Each wall is flat, endless, passes through zero and stands at right angles to its row. A trip goes straight from one point to another. Which walls does it cross, in order?

Walls:
(1): [ 4 -7 -4]
(2): [ 14 -17  26]
(3): [-12   1  -3]
(4): [ 1  7 -7]
(5): [ -6 -23  25]
(6): [ -2   0 -32]
(7): [ -2 -10  19]
(8): [  6  11 -32]
(9): [ 11 -10 -13]
Trips:
[33 40  3] to [23 26  2] -> none
[  9 -20 -24] to [11 13 -7] -> 1
[-23  15  19] to [  9  13 -20] -> 4, 5, 7, 8, 6, 9, 3, 1
[-26   6  14] to [ 2 -3 16] -> 2, 3
[-20  16  34] to [ -1  34 -18] -> 2, 4, 5, 7, 8, 6

Walls:
(1): [  1   9  27  28   4 -22   7 -22]
(2): [-1 -8 -4 -9  2  4 16  9]
(3): [ 17 -14  14   1  -1 -13  13   9]
(4): [ 37  10 -13   2 -10  -8 -17  11]
(5): [ 3  9 -5  8 -7 -6 31  0]
(6): [-17 -29  33  -9  -4  -8  10 -13]
(7): [ 29  16  10 -19   3  11  22 -20]
(8): [ -7  11   2   0  -4  38  -7 -28]
(9): [  5   0 -10  17  19 -11 -52  -3]
(10): [  4   8 -10 -19  12 -16  12 -10]
(11): [ 18  10  15  15   6   9   2 -30]
Trips:
[-1  7 26 -6  6  1  1 16] to [ 23  -4  25  13  -8  24 -11 -18] -> 11, 2, 8, 4, 9
[ 10  11  -2 -26 -11 -10  21  18] to [17 -1 -2  4 19 31  9 10] -> 8, 11, 10
[-25   4  17  22   9  18  10  12] to [-26   4  -5  34   7  34  21   1] -> 6
[  8  35  16 -22 -10  -1  20  -1] to [ 15   4 -11  -6 -13  17   7  31] -> 1, 11, 8, 10
[-15  -9 -16  -6  -6  60  26  14] to [-2 -1 51 20  3 -3  7  6] -> 6, 11, 3, 1, 2, 8

Walls:
(1): [  0 -20 -28  -9   6  22   4   1  22  30 -37  48]
(2): [-30  -9 -10 -41   5 -13 -22  13  -2  17  31   3]
(3): [ 60  27  -1  10 -11  24 -24 -32 -21  -5 -36  -5]
(4): [38 29  1  3 32 13 -6 -5 -3 20 25 11]
(5): [  9  -9   9  -3 -32  -7  43 -40 -11 -20  16 -17]
(6): [ -7  23  -7  14  -3   8  25  -8  10   3  -6 -12]
(7): [-11 -21   1 -23 -19   7   8  29  23  21 -21  -8]
(8): [  9   4   2 -12 -40  33   7 -25  -2  -6   7 -21]
(9): [ 20 -26 -17 -15 -19 -10   8  -1  -9  -6  39   1]
Trips:
[-29  -3   7  -3  16 -10  14  -4   5 -26 -46 -11] to [ 11  20  -1 -17  -9  18   7 -11  -6   3 -11  25] -> 3, 8, 4, 7
[ -5  35 -25  14 -24   7 -39   3 -25   2  24   0] to [ 13  13  11   4   6   2 -30  -8  -9  20  27  18] -> 8
[  7 -38 -23 -14  12 -12   0   4 -12 -12 -24   7] to [-32  22  15  -4 -17  -9 -18  -5 -29 -19   5  10] -> 7, 1, 5, 9, 8
